Every row gives one point. To make a cloud, some directions were put in groups of two or more. Within a group, all points are equally far from the middle, so they leave a hole (a ring in 2 directions, a hollow ball in 3). The other directions are filled evenly. Then the cloud was stretched, turned, moved and blurred a little. Count the holes, and give their numbers of directions, smallest first.

Cloud (14 x 2):
[[ 0.49  0.14]
 [ 0.42  0.30]
 [-0.08  0.55]
 [ 0.31  0.43]
 [ 0.14 -0.44]
 [ 0.22  0.49]
 [-0.17  0.51]
 [-0.30  0.45]
 [-0.41 -0.24]
 [-0.37  0.39]
 [-0.50 -0.04]
 [-0.24 -0.40]
 [-0.03  0.54]
 [ 0.49  0.14]]
Holes: 1 (2)

Cloud:
[[-0.06 -0.06  0.26]
 [-0.04  0.00 -0.09]
 [-0.14 -0.10  0.01]
 [ 0.54  0.31  0.30]
 [-0.93 -0.28 -0.24]
 [-0.67 -0.04  0.27]
 [-0.23  0.51 -0.46]
 [-0.19 -0.58  0.04]
 [ 0.10 -0.01  0.18]
 [-0.28  0.08 -0.87]
 [-0.46  0.37 -0.23]
 [-0.67 -0.16 -0.25]
 [ 0.06 -0.50  0.19]
 [ 0.00 -0.30  0.34]
 [-0.59  0.14  0.38]
 [-0.22  0.20  0.11]
 [-0.29  0.28 -0.55]
 [ 0.34  0.70 -0.28]
 [ 0.21  0.30  0.60]]
Holes: 0

Cloud:
[[ 0.00  0.22 -0.38]
 [ 0.13 -0.63  0.38]
 [ 0.02 -0.16 -0.60]
 [ 0.16  0.39  0.05]
 [-0.24  0.46  0.19]
 [ 0.20 -0.11 -0.34]
 [-0.72  0.19 -0.05]
 [ 0.30  0.57  0.64]
 [ 0.56  0.27  0.32]
 [-0.09  0.41 -0.12]
 [-0.04  0.48  0.12]
 [-0.46 -0.26  0.46]
 [ 0.20  0.12 -0.25]
 [ 0.52 -0.36  0.24]
 [ 0.10  0.08 -0.39]
 [ 0.14  0.57  0.79]
 [ 0.13 -0.52 -0.26]
 [ 0.09  0.46  0.11]
 [ 0.04  0.19 -0.36]
 [-0.17  0.05  0.94]]
Holes: 1 (2)

Cloud:
[[-0.55 -0.05  0.16  0.02]
 [-0.32 -0.53 -0.43 -0.24]
 [-0.54 -0.32 -0.20  0.42]
 [ 0.46 -0.41  0.05  0.25]
 [-0.22 -0.32  0.26 -0.38]
 [ 0.20 -0.64 -0.15 -0.09]
 [ 0.18  0.36 -0.25  0.19]
 [-0.17  0.28 -0.68 -0.13]
 [-0.55 -0.33  0.45  0.56]
 [-0.54 -0.14  0.17  0.06]
 [-0.56  0.10  0.44 -0.23]
 [ 0.00  0.36 -0.17  0.36]
 [-0.46 -0.10  0.00 -0.48]
 [ 0.42 -0.15  0.62  0.33]
 [ 0.26 -0.60 -0.46 -0.52]
 [ 0.53 -0.13 -0.42  0.27]
 [-0.16  0.42 -0.51 -0.27]
 [ 0.47  0.08 -0.20  0.21]
 [ 0.41 -0.60 -0.31 -0.05]
 [ 0.55  0.11  0.04 -0.38]
 [ 0.37 -0.62 -0.06  0.26]
 [ 0.12  0.32 -0.43  0.15]
 [ 0.40 -0.45  0.13  0.19]
 [-0.14 -0.68 -0.18  0.00]
 [-0.42  0.13  0.03  0.78]
 [ 0.11 -0.60  0.43  0.41]
 [ 0.24 -0.81 -0.04  0.57]
 [ 0.46  0.01  0.54  0.06]
 [-0.23  0.56  0.01 -0.09]
 [ 0.14  0.45  0.06  0.28]]
Holes: 1 (2)

Cloud (50 x 6):
[[ 0.30  0.48  0.17 -0.27 -0.04 -0.54]
 [ 0.90 -0.16  0.31  0.28 -0.03  0.09]
 [-0.53  0.14 -0.15 -0.10  0.87 -0.16]
 [-0.25 -0.62  0.06 -0.03 -0.19  0.67]
 [-0.15  0.13 -0.49 -0.38  0.35 -0.65]
 [ 0.36  0.62 -0.02  0.21 -0.14 -0.06]
 [ 0.01  0.28  0.22  0.06 -0.70 -0.13]
 [ 0.09 -0.60  0.10 -0.51 -0.07 -0.71]
 [-0.23  0.01 -0.16  0.54 -0.09  0.10]
 [ 0.21  0.10 -0.44 -0.17  0.31 -0.17]
 [ 0.22  0.74  0.45  0.22  0.22  0.07]
 [-0.48  0.57  0.35 -0.26  0.24  0.01]
 [-0.42  0.46 -0.32 -0.40  0.03  0.39]
 [-0.13 -0.39 -0.13 -0.45  0.50 -0.51]
 [-0.07  0.02 -0.29 -0.03  0.73 -0.45]
 [ 0.22  0.06  0.50  0.36 -0.22 -0.72]
 [-0.05 -0.53 -0.08 -0.64 -0.14 -0.49]
 [-0.04  0.43  0.55  0.27  0.45  0.39]
 [-0.15  0.61  0.41  0.31  0.72 -0.07]
 [ 0.06 -0.37  0.56 -0.15 -0.44  0.01]
 [-0.11  0.54  0.39  0.83  0.41  0.25]
 [-0.44  0.41  0.26 -0.26 -0.18  0.31]
 [-0.34  0.44 -0.65 -0.30 -0.13  0.30]
 [-0.05 -0.58 -0.16 -0.18  0.10 -0.70]
 [ 0.19 -0.59  0.24  0.15  0.06 -0.91]
 [-0.33 -0.25  0.21  0.67  0.12  0.08]
 [-0.37 -0.72  0.29  0.02 -0.05  0.31]
 [-0.07  0.36 -0.24  0.64 -0.23  0.38]
 [-0.34 -0.14  0.10 -0.58 -0.03  0.24]
 [-0.15 -0.42  0.32  0.03 -0.27 -0.10]
 [ 0.53  0.20  0.27 -0.40  0.34 -0.09]
 [ 0.09 -0.26  0.18  0.41 -0.22 -0.69]
 [ 0.14 -0.60  0.40 -0.11 -0.30 -0.14]
 [ 0.05  0.44  0.01  0.29  0.00 -0.38]
 [-0.73  0.01 -0.39 -0.43 -0.36  0.33]
 [ 0.32 -0.40 -0.01 -0.23  0.36  0.43]
 [ 0.66 -0.03 -0.22  0.05  0.26  0.19]
 [-0.24  0.66  0.02  0.41  0.19  0.09]
 [ 0.29 -0.55 -0.16 -0.07  0.53  0.09]
 [ 0.10 -0.24 -0.38 -0.03  0.29 -0.87]
 [ 0.32 -0.54  0.20 -0.22 -0.39 -0.34]
 [-0.56  0.48 -0.08 -0.56 -0.23  0.04]
 [-0.50 -0.21  0.12  0.76 -0.08  0.03]
 [ 0.40  0.18 -0.39 -0.34 -0.39 -0.14]
 [ 0.08 -0.56 -0.19  0.06 -0.15 -0.13]
 [ 0.18 -0.22  0.40  0.20 -0.32 -0.51]
 [-0.15  0.45  0.24 -0.17 -0.32 -0.21]
 [ 0.14  0.50  0.30 -0.09  0.47 -0.38]
 [-0.13  0.51  0.06  0.06  0.91  0.19]
 [-0.23  0.50  0.23 -0.47  0.28  0.49]]
Holes: 0

Cloud, 55 rows:
[[-0.28 -0.48 -0.16 -0.61  0.13 -0.39]
 [-0.05  0.07  0.03 -0.15  0.04 -0.04]
 [-0.41 -0.17 -0.70 -0.36  0.16 -0.32]
 [-0.26  0.26 -0.44  0.70 -0.40 -0.47]
 [-0.45 -0.39 -0.07 -0.19  0.16  0.02]
 [-0.35  0.58 -0.19 -0.52  0.18  0.67]
 [ 0.18  0.57  0.11 -0.27 -0.14 -0.17]
 [-0.34  0.06 -0.74  0.45 -0.07 -0.32]
 [ 0.16 -0.09  0.24 -0.25  0.32 -0.02]
 [-0.42 -0.43 -0.03 -0.20  0.37  0.08]
 [-0.42  0.45 -0.36  0.09 -0.17 -0.63]
 [ 0.13  0.36 -0.18  0.64  0.37  0.29]
 [-0.35 -0.27 -0.82  0.02  0.06 -0.76]
 [-0.09 -0.28 -0.45  0.31 -0.17 -0.58]
 [ 0.27 -0.27 -0.53  0.43  0.31 -0.38]
 [ 0.52  0.00 -0.50  0.29  0.20 -0.37]
 [-0.49 -0.41 -0.27 -0.37 -0.15 -0.46]
 [-0.39 -0.19  0.06 -0.64  0.21 -0.24]
 [-0.36  0.44 -0.27 -0.22 -0.09  0.24]
 [-0.42  0.83 -0.41  0.03  0.05 -0.20]
 [-0.51 -0.58 -0.56 -0.59  0.27 -0.63]
 [-0.20  0.81  0.05 -0.06 -0.27  0.11]
 [ 0.08  0.24 -0.12 -0.28  0.13  0.24]
 [-0.11  0.13  0.02  0.98  0.30 -0.70]
 [-0.11  0.51 -0.21 -0.43  0.25  0.15]
 [ 0.41  0.43  0.10  0.41  0.42  0.27]
 [-0.56 -0.10 -0.72 -0.42  0.18 -0.42]
 [-0.14 -0.17 -0.47  0.29 -0.16 -0.78]
 [-0.54 -0.22  0.49 -0.61  0.55 -0.35]
 [-0.36  0.27  0.18  0.54  0.19  0.31]
 [-0.08 -0.59 -0.64 -0.03 -0.25  0.14]
 [ 0.17 -0.09  0.13  0.36 -0.26 -0.57]
 [ 0.16  0.69 -0.14 -0.52 -0.12 -0.01]
 [-0.14  0.47 -0.20  0.97 -0.30 -0.42]
 [ 0.46 -0.07  0.25  0.13 -0.14 -0.25]
 [ 0.22  0.20 -0.15  0.02 -0.07  0.12]
 [-0.01  0.09  0.42 -0.05 -0.31  0.31]
 [ 0.05  0.55 -0.27 -0.06  0.59 -0.23]
 [ 0.20 -0.09 -0.10  0.29  0.58 -0.52]
 [-0.54 -0.04 -0.25  0.20 -0.03 -0.57]
 [-0.37 -0.41 -0.39 -0.10  0.46  0.05]
 [-0.02  0.04 -0.34 -0.08 -0.08 -1.10]
 [ 0.09 -0.30  0.16 -0.42  0.08  0.17]
 [-0.24  0.12 -0.46 -0.31 -0.25  0.68]
 [-0.20  0.42 -0.43  0.98  0.19 -0.37]
 [-0.27 -0.02  0.12  0.06  0.31 -0.71]
 [ 0.22 -0.06 -0.07  0.17  0.51  0.48]
 [ 0.37  0.29 -0.03  0.48  0.05 -0.20]
 [ 0.30 -0.39 -0.28 -0.08  0.25 -0.14]
 [ 0.21  0.66  0.45 -0.31  0.38 -0.03]
 [-0.28  0.07  0.11  0.32  0.18  0.34]
 [-0.39  0.41 -0.29  0.19 -0.04 -0.42]
 [ 0.04  0.94  0.26  0.23  0.24  0.17]
 [ 0.48  0.19 -0.09  0.24 -0.31 -0.29]
 [-0.51 -0.27  0.17  0.55  0.21 -0.56]]
Holes: 0
